Every row gives one point. The last column is the point's height on a tilted bowl or saddle (a function of degree 2), plus a little noise. Along how many of its main directions does it bend up, bend down or stay straight?
In the rows, 128 means zero.

Points:
[[142 138 126 142]
 [ 95 160  98 129]
 [103 134  83 145]
 [147 148 101 139]
 [167 165 116 156]
 [122 162 138 153]
 [ 94 154 137 159]
 [139 115 107 137]
 [ 96 152 139 160]
 [133 152 115 139]
 [126 115  80 148]
 [166 107 134 127]
 [ 41 117 146 248]
 [114 102 112 148]
 [111 169  23 126]
 [160 240  99 136]]
Directions: 2 up, 1 down, 0 straight

Points, 45 rows:
[[177  86 145  88 111 126 165]
 [114  99 120  93 142 161 162]
 [153  98  44 128  91 102 162]
 [ 80  94 166 152 151 132 146]
 [101 116 145 125 123 153 149]
 [142  54 130 146 132 127 178]
 [128 176 109 110 143 100 152]
 [109 158 179  30 207  91 155]
 [160 143 138  75  99  88 171]
 [127  71  56 217  83  80 228]
 [180 132 102 127 124 122 141]
 [ 97 118 157 157 124  81 150]
 [ 97 173 163 134 140  79 146]
 [118 131 145 145 116 184 149]
 [149 106 115 122 146 160 150]
 [129 106 179 105  82  70 173]
 [146 140 166 156 176  45 171]
 [138 134 162 138  71  47 185]
 [116 183 173 104 178  71 149]
 [ 90  65 151 162 149 141 170]
 [130 182  72  90 124 129 162]
 [124 124 122 114  84 138 150]
 [170  99 125 132 120  97 162]
 [121 148 148 126  98 108 151]
 [111 141  68 149 117 101 161]
 [128 159 101 156 116 135 154]
 [209 146  79  98  63  74 157]
 [191 194 107 125  79  94 160]
 [ 95 105 136 164 177 117 157]
 [128 140 146 168 124 164 150]
 [113 184 133 129 168  78 150]
 [169 111 108 111 175 103 151]
 [159 143 142 157  63 153 142]
 [110 220 150 149 139 175 177]
 [130 118 204 181 170 107 161]
 [ 91 152 105 184 189 125 177]
 [ 78 123  89  97 102 140 167]
 [ 93 149 136  76 166  89 138]
 [135 154 153 122 123 127 149]
 [140 140 160 100 140 109 151]
 [ 94 121 109 136  79 128 155]
 [ 98 130  89 168  80 109 165]
 [178 108 108 162  85 103 161]
 [121 112 134  85 156  53 149]
 [130  76  87 126  63 145 168]]
Directions: 3 up, 1 down, 2 straight

Points:
[[ 66 106 133 162 129 135 170 134 141]
 [154 131 159 168  82 120  97 153 147]
 [145 164 111 139  95 146 114 164 151]
 [108 114 140  59 100 169 100 141 124]
 [102 113 101 140 153 154 102 101 126]
 [121  17 121 165 118 132 119 131 178]
 [119 208 175  96 104 156 107 148 183]
 [153 121 159 175  77 110 101 158 150]
 [156 131 181 165 137 121  86 118 153]
 [127 116  67  98 157 128 131 139 130]
 [ 98  95 138 140  84  75 130 198 149]
 [ 75 191 161  81 116 102 146 177 147]
 [135 165 163 112 104 179 151 173 168]
 [163 145  85 154 115 142 116 146 149]
 [147 154 139 107 139 125 116 140 133]
 [115 128 125 144 165 128 118  68 136]
 [162 176 128 191 155 129  79 129 193]
 [ 78 105 102 114  66 158 135 160 152]
 [164  79 166 110 107 153  77 101 124]
 [198 112 155 143 104  60 164 123 183]
 [149  97 119 175  90 147 143 181 159]
 [175  95  84  82 138 177 106  62 149]
 [147 153  84  92 119  91 142 134 143]
 [103 130  76 166 124  63 196  92 174]
 [170  72 123 143 128 114 148 112 152]
 [111  54  89 161 113  81 116 165 166]
 [147  97 141  62 107 109 204  75 157]
 [137 125 114 110 125 113  82 109 112]
 [130  95  97 146 128 165 136 136 133]
 [203 149 116 161 140 125 103 163 174]
 [170 146 155  88  78 106 132 102 139]
 [148 118  84 136 129 156  56 117 121]
 [ 86 106 142 173 200 199 119 139 149]
 [ 49 101 131 150 148 112 133 126 132]
 [152 202 164 127  99 184 120 156 201]
 [114 174  71 179 112 144  82  68 172]
 [143 122 124 171 149 196 113  86 142]
 [116 101 125 145 159 117 117 135 124]
 [164 135 161  84 144 196 171 106 161]
 [ 30 132 167 104 205 145 128 156 133]
 [ 92 161  76 143 175 124 101 134 140]
 [144 138  58 162 125 123 135 158 161]
 [167  85 179 166 142  98 198 134 175]
 [194 157 106 189 133 122  43 150 183]
 [118 128 165  84 116  85  70 163 104]
 [187 184 134 120 144 146 115 107 181]
 [160 133  83  76 138 104 127 165 139]
 [195 134 162 185 143 163 179 145 186]
 [128  99 113 102 140 161  85 140 113]
 [146 246 105 115 163 197 161 150 249]
 [120 144 149 100 122 116  83 120 113]
 [179  97 130  69 104 162 140 149 151]
 [141 129  42  80 155  95  70 118 129]
 [160 141  55 160 165 155 130 123 159]
 [122 147 102  76 156 169 125 173 132]
 [104 102 116 163 159 146 121 151 130]
 [114 147 154 184  89 132  85 150 154]
 [135 178  61  86 102 145 170 105 171]
 [149 149 116 146 122 200  70 100 141]
 [181 138 114 100 162 145  93 165 138]
 [ 84 100 219 101  95  61 125 178 133]
 [118 131 123 139 189 129 101 130 130]
 [105 204 185 141 121 166 138 150 196]
 [153 113 113  75  59 128  94 140 120]]
Directions: 5 up, 0 down, 3 straight
